Each row of a before or after table is a point. One or more steps were done to the points. Then noise was added and the rows were shuffled. The steps act on how far a point lies along the listed directions, d1 being the first. Write out the steps. A step turns or swaps two directions, mirrors them in a line or flattens them onto one, adds a multiple of one to another, or multiplies one. Angles are multiples of 10 degrees, from the lower direction toward the higher: turns from -170 to 170, lines from 10 to 170 but not 90. Use the fewest steps. Two steps may share a direction if one is a turn and the other turns, adds or multiplies; they go together, in the order done. Otherwise the lowest direction goes first.

Directions:
(1): [-4.3 -3.8]
(2): [-3.8  4.3]
Before (14 x 2):
[[ 0.3 -2.4]
 [ 7.7 -0.4]
 [ 1.5  1.0]
 [ 6.0  2.8]
 [ 2.8 -8.3]
 [ 0.7  0.0]
 [ 3.2 -5.1]
 [-0.4  4.9]
 [-1.2  2.2]
 [ 0.2 -3.8]
 [-8.3 -1.3]
 [-1.1  1.0]
 [-3.8  1.8]
 [ 8.9 -4.3]]
After, 14 rows:
[[ 0.1  1.5]
 [ 1.9 -1.3]
 [-4.1 -0.8]
 [ 6.3  5.0]
 [ 2.7 -3.0]
 [-2.7  0.8]
 [ 7.7 -4.4]
 [ 9.6  2.7]
 [ 2.7  5.8]
 [-3.8  3.6]
 [-5.2 -6.6]
 [-1.9  0.8]
 [ 5.4 -2.1]
 [ 0.3  0.2]]
Steps: turn d1 and d2 by -40 degrees

Directions:
(1): [-3.8 -3.9 -4.5]
(2): [ 4.1 -5.5  1.4]
Before (13 x 3):
[[ 0.3  1.5 -0.7]
 [-1.0 -8.2 -5.4]
 [-0.8 -1.8 -0.2]
 [-3.0  2.9 -3.0]
 [ 0.3  5.7  3.2]
 [-5.7  4.7 -4.3]
 [-1.0 -7.0 -0.2]
 [-5.5 -1.4 -3.0]
 [ 1.0  2.0  2.3]
 [-5.8  1.2 -4.3]
 [ 0.0  4.6  0.1]
 [ 0.7  3.5  2.3]
 [-3.2 -0.1 -1.5]]
After:
[[-3.5  5.9 -2.3]
 [-1.0  0.7  0.3]
 [-3.0  3.0 -0.2]
 [ 0.5 -1.6  1.0]
 [-6.0  8.1 -2.0]
 [ 4.2 -8.3  3.6]
 [-0.7  2.0 -1.3]
 [-2.4  2.9 -0.5]
 [-8.5 12.7 -4.0]
 [-4.7  7.6 -2.7]
 [ 6.4 -7.3  1.0]
 [-4.0  4.0  0.0]
 [-4.7  5.6 -1.0]]
Steps: multiply d1 by 0; multiply d2 by 2

Directions:
(1): [-1.8 -2.6  6.8  3.1]
(2): [ 4.5 -1.9  3.0 -5.7]
(3): [4.6 5.7 2.1 2.8]
Before:
[[ 2.3  2.1 -0.1 -2.9]
 [ 2.2  1.0  5.0  1.7]
 [ 6.2  1.8  3.4 -0.9]
 [-0.2  2.6  1.1  4.8]
 [ 5.2  0.5  5.7 -0.1]
 [-1.5  4.1  1.5  6.0]
 [ 4.0 -1.5  5.9  0.2]
 [ 3.7 -3.4  5.3 -5.0]
 [ 4.8 -1.4  7.4 -6.9]
 [-1.6 -1.7 -2.2 -1.3]
 [-4.1 -5.2 -2.4 -0.3]
 [-2.6  0.0  1.7  4.2]
 [-2.9 -3.0 -6.5 -3.6]]
After (13 x 4):
[[-3.6 -5.0  1.0 -2.4]
 [ 5.9  1.0 -0.1 -4.5]
 [-5.6 -5.7 -1.7 -0.6]
 [ 5.6  9.3  5.0  6.8]
 [ 1.9  0.8  0.6 -1.9]
 [-0.7  3.3  0.7  7.1]
 [-2.6  0.0  1.1  4.1]
 [ 5.2 -1.6  3.4 -4.2]
 [ 4.1 12.5  4.7  8.7]
 [ 0.7  2.9  1.9  6.8]
 [-0.3  4.2 -1.2  6.5]
 [-7.6 -7.3 -1.5 -2.0]
 [-0.7  4.2 -0.6  2.3]]
Steps: multiply d1 by 0.7; turn d2 and d3 by 110 degrees; multiply d3 by 1.6
